Every row gives one point. Each copy is the shape, with its points in the same order, stretched, turned, moved and blurred by noise. Say if it was mirrored as well.

Shape (8 x 2):
[[-18.5  -1.5]
 [ 22.9  15.7]
 [-18.2  -9.6]
 [ 22.4  18.0]
 [  9.7   9.7]
 [-24.7   8.6]
 [ 26.8  15.3]
 [ -7.1   9.8]]
Copy 1:
[[  2.2 -14.7]
 [  5.5  13.6]
 [ -5.4 -14.8]
 [  6.5  15.4]
 [  2.6   4.5]
 [ 10.5 -18.5]
 [  5.2  17.9]
 [  6.4  -9.3]]
Copy 1 is: mirrored
Copy 2, 8 rows:
[[  4.4   6.0]
 [-34.5  -3.9]
 [ 11.1   0.9]
 [-33.8  -0.9]
 [-20.2   0.9]
 [  5.5  21.9]
 [-33.1  -8.0]
 [ -6.4  10.1]]
Copy 2 is: mirrored
Copy 3 (8 x 2):
[[ 14.5 -26.8]
 [-19.3  17.7]
 [ 20.8 -31.5]
 [-25.2  19.8]
 [-11.2   1.6]
 [  6.9 -32.5]
 [-21.6  20.8]
 [ -1.9 -14.9]]
Copy 3 is: only turned
Copy 4, 8 rows:
[[ -5.3  20.0]
 [-16.7 -55.0]
 [  7.0  21.4]
 [-20.0 -56.2]
 [-11.2 -29.5]
 [-16.4  21.1]
 [-14.8 -59.1]
 [-15.8  -4.4]]
Copy 4 is: mirrored

Shape (8 x 2):
[[  6.7 -31.6]
 [-13.9 -11.1]
 [ 17.6  12.2]
 [ -2.4  23.2]
 [  0.2  -5.6]
 [-13.0  -8.1]
 [-23.6   4.8]
 [  2.4  33.7]]
Copy 1, 8 rows:
[[-32.1 -27.1]
 [-20.5   1.6]
 [ 17.8 -16.2]
 [ 16.9   9.5]
 [ -7.8  -6.4]
 [-19.6   3.1]
 [ -9.7  24.5]
 [ 29.7  10.2]]
Copy 1 is: only turned
Copy 2, 8 rows:
[[ 34.7  -5.0]
 [  8.3  14.2]
 [-11.8  -1.1]
 [-25.4  14.0]
 [  4.3   5.7]
 [  4.4  14.2]
 [ -7.6  26.1]
 [-37.2  15.4]]
Copy 2 is: mirrored
Copy 3 (8 x 2):
[[ 50.7   8.4]
 [ 18.3  15.0]
 [ -5.8 -19.2]
 [-25.1  -9.1]
 [ 11.9   2.1]
 [ 10.8  13.5]
 [ -2.3  16.6]
 [-37.1 -19.0]]
Copy 3 is: mirrored
Copy 4, 8 rows:
[[ 20.0 -33.7]
 [ 26.6   8.1]
 [-30.4   1.1]
 [-14.3  32.6]
 [  4.2   0.5]
 [ 22.3  10.3]
 [ 24.3  34.2]
 [-31.3  38.9]]
Copy 4 is: mirrored

Shape, 7 rows:
[[-21.3 -33.4  13.1]
 [ 33.8 -12.8 -16.4]
 [ -8.1  14.2  55.3]
 [  5.1   5.2 -35.5]
 [ -0.3 -14.5  -6.1]
 [ 10.8  10.4 -11.0]
 [ 14.8 -16.3  13.4]]
Copy 1:
[[ 28.1  10.4  -5.9]
 [ -0.7 -31.2   5.5]
 [  9.9  12.5 -49.2]
 [-13.6 -11.7  15.1]
 [  8.5  -6.4   2.6]
 [ -9.2 -12.1  -4.4]
 [ 13.8 -12.6 -13.4]]
Copy 1 is: only turned
Copy 2:
[[ 15.1  35.1 -17.6]
 [  8.1 -11.8  39.5]
 [ 29.5   1.7 -51.6]
 [-16.7  -3.2  30.9]
 [  6.7  13.5   9.6]
 [ -5.4 -10.3  12.3]
 [ 22.6  -2.7  -1.2]]
Copy 2 is: only turned
Copy 3, 7 rows:
[[-27.6  14.4 -13.5]
 [  3.7 -29.7 -25.5]
 [ -9.2  14.8  43.2]
 [ 26.1   7.8 -30.1]
 [ -4.7   2.4 -17.4]
 [ 18.1   1.1  -9.0]
 [-14.5 -16.2  -6.4]]
Copy 3 is: only turned
